Every row gives one point. Two turns around zero, p and q, are shown by what they do to some points. Where does a point land after both, in the order given? Backwards means that the second turn is done in reverse. Each puzzle has new turns, and all numbers are rounded.

Turn p:
[21 35] => [40 -8]
[ 9 15] => [17 -4]
[-12 -23] => [-26   4]
[-48  -9] => [-24  42]
[ 30 -17] => [ -6 -34]
Turn q:
[ 1 22] => [11 19]
[-34 -41] => [-49 -20]
[18 21] => [26 10]
[ 18 -30] => [  2 -35]
[-4 28] => [10 27]
Where do these land?
q, then p: [ 16 -39] => [-41 -10]
q, then p: [-26   4] => [ 8 25]
q, then p: [-7 45] => [46  0]
q, then p: [ 17 -10] => [-13 -15]

Turn p:
[-1 12] => [-12  -1]
[17 43] => [-43  17]
[ 19 -15] => [15 19]
[-36 -40] => [ 40 -36]
Turn q:
[48 19] => [51 -4]
[-23   3] => [-19  13]
[-25 -22] => [-32  -9]
Where do these land?
q, then p: [-9 24] => [-26   3]
q, then p: [ 37 -36] => [49 17]
q, then p backwards: [-28  12] => [23 20]

Turn p:
[11 29 -7] => [ 1 29 13]
[  9 -16 -18] => [24 -7 -4]
[  7 -27   5] => [  9 -27   2]
[-27  14  20] => [-34   5 -11]
Turn q:
[10 30 39] => [-35  30  19]
[-27   3  -4] => [ -5   1 -27]
[ -1  -9 -20] => [19 -9 -6]
[18 13  2] => [ 3 15 17]
[ -8 -18 -25] => [ 22 -18 -14]
[  7 -19   8] => [ -5 -18  11]
Where do these land?
q, then p: [ 10 -11 -24] => [ 15 -11  22]
p, then q: [-5 18  0] => [ -3  16 -10]
p, then q: [27 -7 22] => [-30 -17  10]
q, then p: [-48  11  12] => [ 17  25 -41]
p, then q: [ 15  -2 -20] => [ 4  8 23]
p, then q: [ 2 -9 10] => [ -4 -13  -1]

Turn p:
[39 33  0] => [40 21 23]
[ -7 -36 -43] => [ -9   9 -55]
[-18   3 -13] => [-18  12  -5]
[13 27 19] => [14  3 32]
[-27 -27  37] => [-27 -46   5]
Turn q:
[-12  25  40] => [-44  11 -17]
[-22  13 -32] => [ 29  17 -23]
[ 0 30 48] => [-54  16  -6]
[ -5 -31 -16] => [ 24 -26   1]
[ 36 -35  -1] => [  8 -27  41]
[  4  -2 -39] => [38  9  5]
Where do these land?
p, then q: [-39 -28  39] => [  9 -53 -30]
p, then q: [-32  32  16] => [-35  -6 -32]
p, then q backwards: [ 23 -26  -9] => [-29 -11 -18]
q, then p: [ 28  -6 -34] => [ 33 -17  24]
p, then q: [ -6  -2 -32] => [ 16  27 -10]
p, then q: [26 30 20] => [-36  -1  26]

Turn p:
[-35 -14  22   0] => [-34 -17   2 -21]
[  6  28 -26  -5] => [ 14  18 -27  16]
[12 -8 25 -7] => [ -1   8  25 -14]
[-27  10 -10   4] => [-18  -6 -24   4]
[ 35  -6 -34   7] => [44 -5 -1 23]
[  0 -24   7 -24] => [  9  -9   7 -31]
[ 9 13 17 24] => [-14  11  18  22]
Turn q:
[-28  15   5  -3] => [ 0  4  1 32]
[11  3 -8 15] => [  7  11 -11 -12]
[48 31 11  2] => [ 40  19  24 -30]
[-21 -32   6  -1] => [-19 -29 -15   9]
[-11 -18 -14 -13] => [-28  -6  -1   1]
Where do these land?
q, then p backwards: [  4 -18 -36 -17] => [-28  10  32  -5]
q, then p: [41 10 -5 12] => [ 21  34  -3 -20]
p, then q backwards: [ 0 17 15 11] => [-12   9 -16 -12]
q, then p backwards: [-28   9  24 -31] => [ 15 -10   5  45]
q, then p: [-30  -9  -5  15] => [  0 -22 -16  22]
q, then p: [ 12 -10   7  10] => [ 17  -2  -1 -10]

Turn p:
[ 16   9  30 -10   9 -12] => [ 10  17  -5 -32 -11  -5]
[  9  10 -36 -13 -17   4] => [-12 -27 -13  18 -21  14]
[-16 -36  -4  11 -20  -5] => [ 0 -7 40 19  4 -9]
[-32 -19   3   6  -4  -2] => [-9 15 24 19 12 -7]
[ 15  -5 -30 -10   4   3] => [-13 -27  -4  -1  -3  18]
[-17 -14   9   2  -2  15] => [ 8 13 15 13 12  7]
[-5 20 29  3 13  0] => [ 10  28 -16 -13   6 -10]
[13 19 -1  9  2 11] => [ 13  -7 -23  -1   3  -1]
[ 17  16   1   1  14 -14] => [ -5  -5 -18 -22  -3  -8]
Turn q:
[-12  -4  13  15  16   5] => [ 0 12  6 -8 24 -1]
[  1  11  -6  -8 -19 -21] => [ -9   6  -4  18 -24  -2]
[-13   4   8 -14   2  13] => [  2   7  -6 -11   1  21]
[10 14 16 -3 -3  9] => [18  8 11 -4 -8  8]
[  0 -48   5   9  22   0] => [-24 -15  11 -31  25 -19]
[ -6   0   3   7 -11  16] => [ 3 -5 10  6  8 16]
[ 21  22 -38  -7  -7 -22] => [ 10 -13 -27  28 -27 -22]
Where do these land?
p, then q: [-12  16   3  17  -1  14] => [ 11  -3  -8  12   8 -22]
q, then p backwards: [ -6  -7 -13 -25   5 -20] => [  3  27  -9 -11   5 -18]
q, then p backwards: [  8 -18  21  14   4 -21] => [-14 -15  12   6   2 -29]
p, then q: [ 27   8  -9 -16 -19 -17] => [-25 -20  12   7 -19  16]
p, then q: [-10  14  -6 -23 -11  26] => [ 20 -19   8  21  14  12]
p, then q: [-14 -17 -16  16   0   7] => [ -3  10  10 -10  24 -13]
q, then p: [ 6  3 20 15 23 12] => [ -1   6 -14 -32  -6   8]

Turn p:
[ 13  17 -30  16   1  13] => [ 10   2   9 -20  34   5]
[ 16 -12  17 -34   6 -12] => [-37   4  10  13 -19  -3]
[-12 -23  14   9  -2 -34] => [ -4   4 -29  -4 -33  12]
[ 16  13  15 -38 -20  -7] => [-30 -23  22  21  -7  11]
[ -7 -18   6  13  17   0] => [  8  21 -13  -2 -10 -10]
[-19  37 -48   9   7  36] => [ 27 -22   7 -21  55 -27]
[-1  9 18 11 12 -1] => [  4  11 -12  19   6   2]
[ -7 -24   8  13 -22   5] => [ 22   2   6  -5 -27   9]
Turn q:
[-20  19 -12  29  -1   4] => [-3  1 22 12 14 31]
[ 12   9  32 -17   5  10] => [  0   3  15 -26 -10 -26]
[-17  -1   0  18 -19  28] => [-22 -19  23  17   7   4]
[  8 -24  -6  31  21  -4] => [-17  32  -9  23 -11  10]
[ 24  -2 -33 -29  -3 -14] => [ 23  -2 -39   1  22 -14]
[-13  13  37   3 -21  -8] => [ 13 -17  32  -8 -26  -1]
[  6 -14 -18 -36  18 -16] => [  6   1 -45 -19   3  -4]
Where do these land?
q, then p: [  5  12 -11  -3 -11 -25] => [-7 19 18 -7 11 11]
q, then p: [ 8  2  1 -6 10  6] => [-10  -7  -7   2   5  -4]
p, then q: [ 26 -25  10  -7  31  10] => [ 26  -8  30 -19   4  22]
q, then p: [-35  29 -15  -3  -2   2] => [  1  24  22  11  -8 -32]
q, then p backwards: [  1 -21 -18 -15 -14 -16] => [-30  11  12   7   1 -16]
q, then p: [ 13  21 -19  -6 -22  -4] => [-15  35  -3  -5   5   6]
q, then p: [  5 -33  26  37  12  37] => [ 36 -35 -39  22  -9   7]
q, then p: [-27  34 -10  18 -11 -24] => [10 33 37 20  3 -6]
p, then q: [  6 -18  36 -14   8  14] => [19 -3 35 18 -9 12]

Turn p:
[-7 22 -9 -8 35 -4 16  4] => [ 29   3   3  19   3 -20   5 -23]
[ 17  19 -10   0  -9   6  -7 -11] => [ -1  11   5  10 -25  12   1   0]
[  4 -22 -28 -14  12  22  34 -10] => [ 21   4 -44 -12  -4   2  23 -15]
[-25   1  -7  30  -5 -17   8   6] => [-22  -2   7   6  11 -28  22   6]
[  6  25  26  -6 -10 -19  -3  28] => [  9   9  41 -11   1 -13 -19  12]
[  7 -13 -23 -14  12  32  -3  11] => [ 17 -10 -37  -1 -18  -3 -12  -1]
[ 15 -32   3  35  -6  25  -5 -21] => [-14 -25 -23   5  -1  30  24  28]
[-21   6  31 -17 -19 -12 -16 -14] => [-20  22  17   0  27  14 -25   1]
[  3  -5  17  -6 -10 -34 -24   8] => [-20 -11  31 -16   7   4 -19  -7]
Turn q:
[  7  -8   0   5 -41   2 -16   8] => [ -4  25  29  -4 -11 -21  -5   7]
[-10   3   2  13 -39  24 -12  -1] => [-13  20  23 -13 -28 -13 -11 -14]
[-27  -5   3 -16 -12 -27   7 -12] => [ -3 -14  14   0  -3  -5  41   1]
[ 13 -12  25  20  10  10   8 -25] => [  7  17 -17  15  11  -4  -1 -35]
[-18   7   0  -2  10 -10   8  24] => [ -4 -21  14  -9  11  19   1   5]
[-18  19 -20 -13  16 -15  26 -27] => [ -4 -15 -27  -2 -14  24  37   5]
[ 10  -8  -6  37  14   1 -14  23] => [-22   8   6  16  21  10 -33   2]
[  7  25  19 -25  10   4  -3 -12] => [ 16  -8 -24 -29   5 -12   7  -4]
[ 11 -16 -19   7  -1  -8  38  -5] => [15 15 -1 27 -6 29 14  6]
[-17 -16 -10   8  23   6   2  16] => [ -7 -25   6  19   3  15 -15  -3]
[ 42  12   6 -33  11  12 -45  11] => [ 19  -2 -23 -21  13 -43 -35  30]
Where do these land?
p, then q backwards: [  7   7  -2  36 -25  21  -7  32] => [  2   1 -42 -28 -16  -9 -25   4]
p, then q: [ -4   3 -18  10  43 -13  25 -34] => [  6  27 -31  29  -6  28  18 -23]
q, then p backwards: [-27   1   2  -7 -15  12 -21  14] => [ 10   0  -6   6  -6 -27 -17  24]
p, then q: [ -7 -17   4 -18 -34 -12 -13   4] => [ -5 -35   2 -20 -13 -17   4   4]
q, then p: [ -7  -9  12   8  16 -20 -11 -12] => [  1 -11  -5   9  16  -9  21 -15]
q, then p: [ 11 -12 -19   6 -12  13 -15  11] => [-17  -4  20   4  -4  -9 -16  15]
q, then p: [ 16   1   2 -34  31  16  25 -23] => [  0 -13 -19 -19 -46  13  23  -9]
p, then q: [  0 -10  21   7  -2  -2   4   4] => [ 12 -15   0   2  10   3 -11  -1]
q, then p: [ 8 10  3 -6 -4 -9 -8 32] => [ 18 -14   6  -4   7  -2 -28  -1]
q, then p: [-21   3 -27   0  20   3  48 -19] => [  0  14 -45  -4 -17   6  25  32]
p, then q: [ 23  22  22  -2 -17  -9 -27  -8] => [  0   1  16 -25   1 -20 -21 -30]
